Each row of a before or after table is a point. One or more steps were done to the points. Then noise was added and the rows were shuffled. The steps act on how far a point lies along the listed directions, d1 being the first. Name the steps. A step turns or swaps two directions, mirrors them in a line or flattens them onto one, adds a multiple of one to another, or multiplies one. Angles are multiples of 10 degrees, from the lower direction toward the higher: turns from -170 to 170, lines from 10 to 170 but not 90. Use the fewest steps. Two steps may share a direction if one is a turn and the other turns, adds or multiplies; they go together, in the order done. Otherwise the lowest direction goes first.

Directions:
(1): [-0.260, -0.088, -0.052]
(2): [-0.066,  0.036,  0.269]
Before (12 x 3):
array([[ 0.032,  0.030,  0.064],
       [-0.021, -0.013,  0.011],
       [ 0.081,  0.027, -0.010],
       [-0.054, -0.012,  0.051],
       [-0.052, -0.013,  0.041],
       [ 0.020, -0.003,  0.017],
       [-0.010,  0.031,  0.028],
       [ 0.031,  0.042, -0.124],
       [ 0.057,  0.002,  0.049],
       [ 0.063,  0.018,  0.056],
       [-0.081,  0.000,  0.041],
       [ 0.005, -0.002,  0.068]])
After (12 x 3):
array([[ 0.014, -0.006,  0.015],
       [-0.082, -0.022,  0.045],
       [-0.074, -0.022,  0.036],
       [ 0.085,  0.062, -0.113],
       [ 0.004,  0.021,  0.059],
       [-0.110, -0.010,  0.034],
       [ 0.092,  0.034, -0.006],
       [-0.025, -0.016,  0.062],
       [ 0.046,  0.013,  0.052],
       [-0.030, -0.016,  0.007],
       [ 0.043, -0.004,  0.045],
       [-0.025,  0.025,  0.022]])
Steps: add 0.5 times d2 to d1

Directions:
(1): [-0.217, -0.009,  0.015, -0.026,  0.314,  0.093]
(2): [-0.021, -0.326,  0.175, -0.089, -0.010, -0.099]
(3): [ 0.225,  0.036,  0.114, -0.204,  0.072,  0.209]
Before (10 x 6):
array([[-0.040,  0.058, -0.068,  0.033,  0.050,  0.023],
       [-0.008, -0.047,  0.050, -0.022,  0.022, -0.012],
       [-0.092, -0.027, -0.013, -0.012,  0.114,  0.015],
       [-0.080,  0.018, -0.023,  0.010,  0.070,  0.036],
       [-0.025, -0.005,  0.015, -0.004,  0.045, -0.016],
       [-0.042,  0.017, -0.049,  0.037, -0.022, -0.067],
       [-0.056, -0.008, -0.045,  0.045, -0.049, -0.040],
       [ 0.019, -0.048,  0.014, -0.028, -0.032, -0.038],
       [-0.053,  0.051, -0.017,  0.061,  0.121,  0.036],
       [-0.043, -0.023, -0.017,  0.067, -0.079, -0.100]])
After (10 x 6):
array([[-0.021, -0.018, -0.002,  0.081,  0.006, -0.045],
       [-0.034, -0.082,  0.021, -0.018, -0.020, -0.025],
       [ 0.015,  0.003,  0.014, -0.011,  0.016, -0.012],
       [-0.027, -0.072,  0.021, -0.016, -0.006, -0.066],
       [-0.007, -0.103,  0.074, -0.034, -0.003, -0.041],
       [-0.046, -0.036, -0.040,  0.046, -0.012, -0.055],
       [-0.030, -0.026, -0.008,  0.012, -0.020, -0.009],
       [ 0.009, -0.027, -0.005, -0.024,  0.003,  0.000],
       [ 0.038, -0.005,  0.012, -0.052,  0.015,  0.017],
       [ 0.043,  0.014,  0.036, -0.035,  0.008,  0.029]])
Steps: multiply d1 by 0; turn d2 and d3 by 80 degrees

Directions:
(1): [ 0.262,  0.117, -0.007,  0.066, -0.192,  0.042, -0.005,  0.244, -0.180,
  0.222, -0.135]
(2): [-0.138,  0.283, -0.040, -0.062, -0.155, -0.190, -0.252, -0.202, -0.022,
  0.068, -0.104]
(3): [ 0.019, -0.029,  0.136,  0.034,  0.296, -0.054, -0.287,  0.157, -0.112,
 -0.132, -0.192]
(4): [ 0.054,  0.058,  0.013, -0.212,  0.274, -0.237,  0.178, -0.013, -0.005,
  0.266,  0.002]
(5): [ 0.325,  0.068, -0.072,  0.149,  0.110, -0.041, -0.081, -0.232, -0.124,
 -0.069,  0.231]
Before (8 x 11):
array([[ 0.047, -0.020, -0.035,  0.080, -0.017,  0.061,  0.020, -0.007,
        -0.027, -0.030,  0.022],
       [ 0.046, -0.039,  0.007,  0.013,  0.071,  0.024, -0.008,  0.051,
        -0.023, -0.002,  0.003],
       [ 0.091,  0.040,  0.008,  0.022,  0.046, -0.032, -0.054,  0.020,
        -0.067,  0.055, -0.017],
       [-0.054, -0.016,  0.038, -0.036,  0.036,  0.031,  0.003,  0.091,
         0.036, -0.005, -0.003],
       [ 0.009,  0.022,  0.000,  0.020,  0.107,  0.012, -0.091, -0.044,
        -0.023, -0.063,  0.018],
       [ 0.008,  0.042, -0.010,  0.021, -0.104, -0.010, -0.022,  0.005,
        -0.019,  0.054, -0.015],
       [ 0.015, -0.020, -0.038,  0.021, -0.068,  0.040,  0.026, -0.011,
        -0.002,  0.002,  0.034],
       [-0.086,  0.040, -0.008, -0.065,  0.035, -0.073,  0.024,  0.027,
         0.028,  0.088, -0.053]])
After (8 x 11):
array([[-0.078,  0.004,  0.007, -0.031,  0.016, -0.049,  0.000, -0.043,
         0.038,  0.019,  0.002],
       [-0.106, -0.024, -0.008,  0.036, -0.077,  0.054, -0.023,  0.059,
         0.042, -0.038, -0.051],
       [ 0.051,  0.074, -0.020,  0.013,  0.018,  0.007, -0.065, -0.003,
        -0.056,  0.028, -0.010],
       [ 0.038,  0.007, -0.032,  0.018,  0.080, -0.026,  0.037, -0.048,
        -0.027,  0.026,  0.028],
       [-0.041,  0.004, -0.003,  0.016,  0.035, -0.016, -0.072, -0.092,
         0.012, -0.051,  0.032],
       [ 0.016, -0.016, -0.026, -0.026,  0.023, -0.024,  0.024, -0.021,
        -0.004,  0.030,  0.026],
       [ 0.036, -0.036, -0.012,  0.025,  0.057,  0.025, -0.012, -0.007,
        -0.004, -0.027,  0.043],
       [-0.005, -0.023,  0.027, -0.009,  0.023,  0.059,  0.020,  0.097,
         0.027, -0.008,  0.025]])
Steps: turn d1 and d4 by 170 degrees; turn d2 and d5 by -30 degrees; multiply d3 by 0.4

Directions:
(1): [-0.101, -0.015,  0.115,  0.056, -0.016,  0.337,  0.052, -0.040, -0.170,
  0.108,  0.119, -0.152, -0.313, -0.205]
(2): [-0.117,  0.189, -0.109,  0.119, -0.103, -0.213, -0.025, -0.182,  0.316,
  0.160,  0.187, -0.040, -0.138, -0.127]
(3): [ 0.335, -0.251,  0.187, -0.095, -0.179, -0.187, -0.005, -0.073, -0.045,
  0.067,  0.115,  0.062, -0.025, -0.217]
Before (12 x 14):
array([[-0.037,  0.031, -0.002,  0.000,  0.044,  0.099,  0.018,  0.018,
        -0.064, -0.024, -0.008, -0.064, -0.037,  0.013],
       [ 0.051, -0.007,  0.034, -0.012, -0.064, -0.053, -0.007, -0.052,
         0.053,  0.039,  0.070, -0.012, -0.064, -0.090],
       [-0.064,  0.048, -0.061,  0.014,  0.040,  0.067,  0.004,  0.033,
         0.031, -0.033, -0.034,  0.003,  0.041,  0.067],
       [-0.082,  0.038,  0.029, -0.003,  0.019,  0.076,  0.004,  0.018,
        -0.019, -0.022,  0.050, -0.074, -0.085,  0.006],
       [-0.048, -0.008, -0.020,  0.050,  0.037,  0.053,  0.018,  0.014,
        -0.020,  0.000, -0.005, -0.038, -0.090, -0.018],
       [ 0.028, -0.044,  0.061,  0.001,  0.012,  0.097,  0.012,  0.023,
        -0.084,  0.021,  0.007, -0.023, -0.044, -0.067],
       [ 0.022,  0.027,  0.036, -0.029,  0.002,  0.072,  0.002,  0.007,
        -0.079,  0.015,  0.010, -0.036, -0.024, -0.053],
       [ 0.078, -0.036, -0.007, -0.027, -0.060, -0.129, -0.008, -0.057,
         0.073, -0.004, -0.003,  0.035,  0.054,  0.010],
       [ 0.078, -0.028,  0.070, -0.016, -0.020,  0.017,  0.022,  0.014,
        -0.039, -0.019, -0.002,  0.001,  0.042, -0.028],
       [ 0.076, -0.038, -0.007, -0.002, -0.055, -0.135, -0.030, -0.063,
         0.080,  0.020,  0.038,  0.054,  0.036, -0.078],
       [ 0.086, -0.015, -0.018, -0.005, -0.010, -0.033, -0.020,  0.003,
        -0.003, -0.019, -0.015,  0.004,  0.045, -0.017],
       [-0.018, -0.022,  0.003,  0.017,  0.016,  0.078, -0.010,  0.000,
        -0.053,  0.017, -0.027, -0.029, -0.044, -0.034]])
After (12 x 14):
array([[ 0.041,  0.023,  0.049,  0.015, -0.040, -0.006,  0.021, -0.030,
         0.022,  0.021,  0.049, -0.022, -0.015, -0.072],
       [-0.104,  0.124, -0.085,  0.064,  0.043, -0.033, -0.014, -0.014,
         0.115,  0.027, -0.002, -0.011,  0.006,  0.025],
       [ 0.203, -0.199,  0.137, -0.081, -0.095, -0.005,  0.015, -0.033,
        -0.111,  0.009,  0.019,  0.015, -0.019, -0.097],
       [-0.132,  0.156, -0.106,  0.051,  0.063,  0.007,  0.001, -0.009,
         0.079, -0.016, -0.011, -0.056,  0.000,  0.076],
       [ 0.114, -0.055,  0.031, -0.012, -0.043,  0.007, -0.013, -0.019,
        -0.041,  0.018,  0.025, -0.019, -0.022, -0.094],
       [ 0.196, -0.191,  0.113, -0.070, -0.057, -0.025, -0.014, -0.007,
        -0.105, -0.018,  0.003,  0.060,  0.034, -0.113],
       [-0.162,  0.147, -0.087,  0.020,  0.072, -0.020, -0.018,  0.039,
         0.102, -0.065, -0.011, -0.039,  0.035,  0.141],
       [-0.104,  0.094, -0.100,  0.057,  0.042, -0.010, -0.033, -0.013,
         0.075,  0.012, -0.044, -0.014,  0.010,  0.045],
       [ 0.077, -0.034,  0.010, -0.052, -0.008, -0.059, -0.009,  0.021,
         0.007, -0.039, -0.031,  0.029,  0.062,  0.022],
       [-0.053,  0.035, -0.039,  0.019,  0.019,  0.089,  0.009,  0.015,
         0.018, -0.005,  0.002, -0.012, -0.002,  0.019],
       [-0.120,  0.081, -0.116,  0.069,  0.082, -0.022,  0.001,  0.027,
         0.077, -0.035, -0.053, -0.009,  0.001,  0.085],
       [-0.068,  0.145, -0.071,  0.015,  0.028, -0.023, -0.020, -0.009,
         0.061,  0.013, -0.001, -0.024,  0.026,  0.022]])
Steps: add -1.5 times d1 to d3; turn d1 and d2 by 140 degrees
